Rows are points. Each copy is the shape, with its points in the same order, turned, moved and blurred by noise. Some copies are also mirrored. Which?
In the rows, zero is written as 128.

Shape (9 x 3):
[[145 106 149]
 [128 101  79]
 [107 161 132]
 [143 116 159]
 [ 56 125 112]
 [155 119 123]
 [187 204 181]
 [ 74 121 115]
 [166 131 130]]
Copy 1:
[[118 110 108]
 [166 159  78]
 [137 161 153]
 [115 112 123]
 [113 212 116]
 [150 118 105]
 [162  71 203]
 [117 186 110]
 [152 100 122]]
Copy 1 is: only turned
Copy 2, 9 rows:
[[164 125  96]
 [163 160 152]
 [102 157 107]
 [146 122  92]
 [ 93 130 173]
 [160 153 104]
 [107 170   7]
 [105 129 161]
 [162 153  82]]
Copy 2 is: mirrored

Shape:
[[126 205 108 130]
 [119 172 140 143]
 [ 77 138  61 149]
 [161 104 189 126]
 [195  58 174 154]
 [ 75  86  87  79]
 [122 157  46 121]]
Copy 1:
[[175 155 211 154]
 [169 123 183 128]
 [104 196 174 119]
 [155  58 117 144]
 [154  72  55 151]
 [ 43 129 165 138]
 [116 194 180 174]]
Copy 1 is: mirrored
Copy 2, 7 rows:
[[169 180 143 152]
 [137 164 113 139]
 [ 90 153 194 152]
 [139  84  68 102]
 [129  26  72 134]
 [ 97 110 201  73]
 [148 140 207 160]]
Copy 2 is: mirrored
Copy 3, 7 rows:
[[129 108 136 220]
 [124 152 126 198]
 [147  61  67 159]
 [132 205 151 140]
 [187 215 156 110]
 [112  83 100  82]
 [166  57 120 162]]
Copy 3 is: mirrored

Shape:
[[163 108  77 121]
 [134 178 124 114]
 [ 86 140 157 195]
 [160 209 197 123]
 [176  10  91 150]
 [168  99 140 163]
 [110 158 170 102]
 [132 186 164 146]]
Copy 1:
[[162 164 137  83]
 [107 157  83 135]
 [106 156 167 205]
 [ 27 162  83 138]
 [175 133 227  61]
 [105 165 179 108]
 [ 90 115 102 149]
 [ 70 162 107 160]]
Copy 1 is: only turned
Copy 2 (8 x 4):
[[154  79 103 182]
 [143 153 149 154]
 [ 72 104 150  87]
 [170 167 204 101]
 [165  10  49 140]
 [154  58 130 115]
 [144 164 134 101]
 [131 147 180 110]]
Copy 2 is: only turned
Copy 3 (8 x 4):
[[144 108 102 152]
 [137 170 147 108]
 [ 40 179 109  90]
 [151 206 137  33]
 [106  38  37 140]
 [112 127  65  98]
 [114 154 162  60]
 [116 196 132  72]]
Copy 3 is: mirrored

Shape, 10 rows:
[[109 149 113 105 151  89]
 [128 117 134 121 135 131]
 [141 125 105 124 103 167]
 [120 109 130 151  78 141]
 [139 124 249 140 117 156]
 [145 113 110 116 174 164]
 [113 149 142 113 170 110]
 [ 99 106 129 165 178 146]
 [142 104 105 101 176 109]
 [113 100 105  97 109 167]]
Copy 1 (10 x 6):
[[147 130  88 114 149 149]
 [138 118 118 143 126 115]
 [106  99 159 136 105 134]
 [108 105 113 131  71 100]
 [205 149 137 199  67  60]
 [120 119 145 168 169 129]
 [161 138  93 150 151 135]
 [104 119  88 194 151 107]
 [131 128 119 121 193 119]
 [119  63 143 140 118 129]]
Copy 1 is: mirrored
Copy 2:
[[188 136 138  92 151 101]
 [146 130 151 133 133 114]
 [112  90 129 127 110 121]
 [106 123 163 108 118 148]
 [115 211 206 180  79 107]
 [144 119 105 170 148  99]
 [177 159 139 120 147  84]
 [133 162 119 148 175 130]
 [188 102 139 156 167 104]
 [104  88 145 127 140 100]]
Copy 2 is: mirrored
Copy 3:
[[108 158 140  99 172 110]
 [129 112 133 121 140 115]
 [125 117 102 144 110 147]
 [105 104 144 141  88 128]
 [162  28 204 104 138 153]
 [172 118  94 141 158 115]
 [140 136 152 108 182 115]
 [163 126 154 162 146  81]
 [144 132  95 104 166  86]
 [104 101  97 155 136 127]]
Copy 3 is: only turned
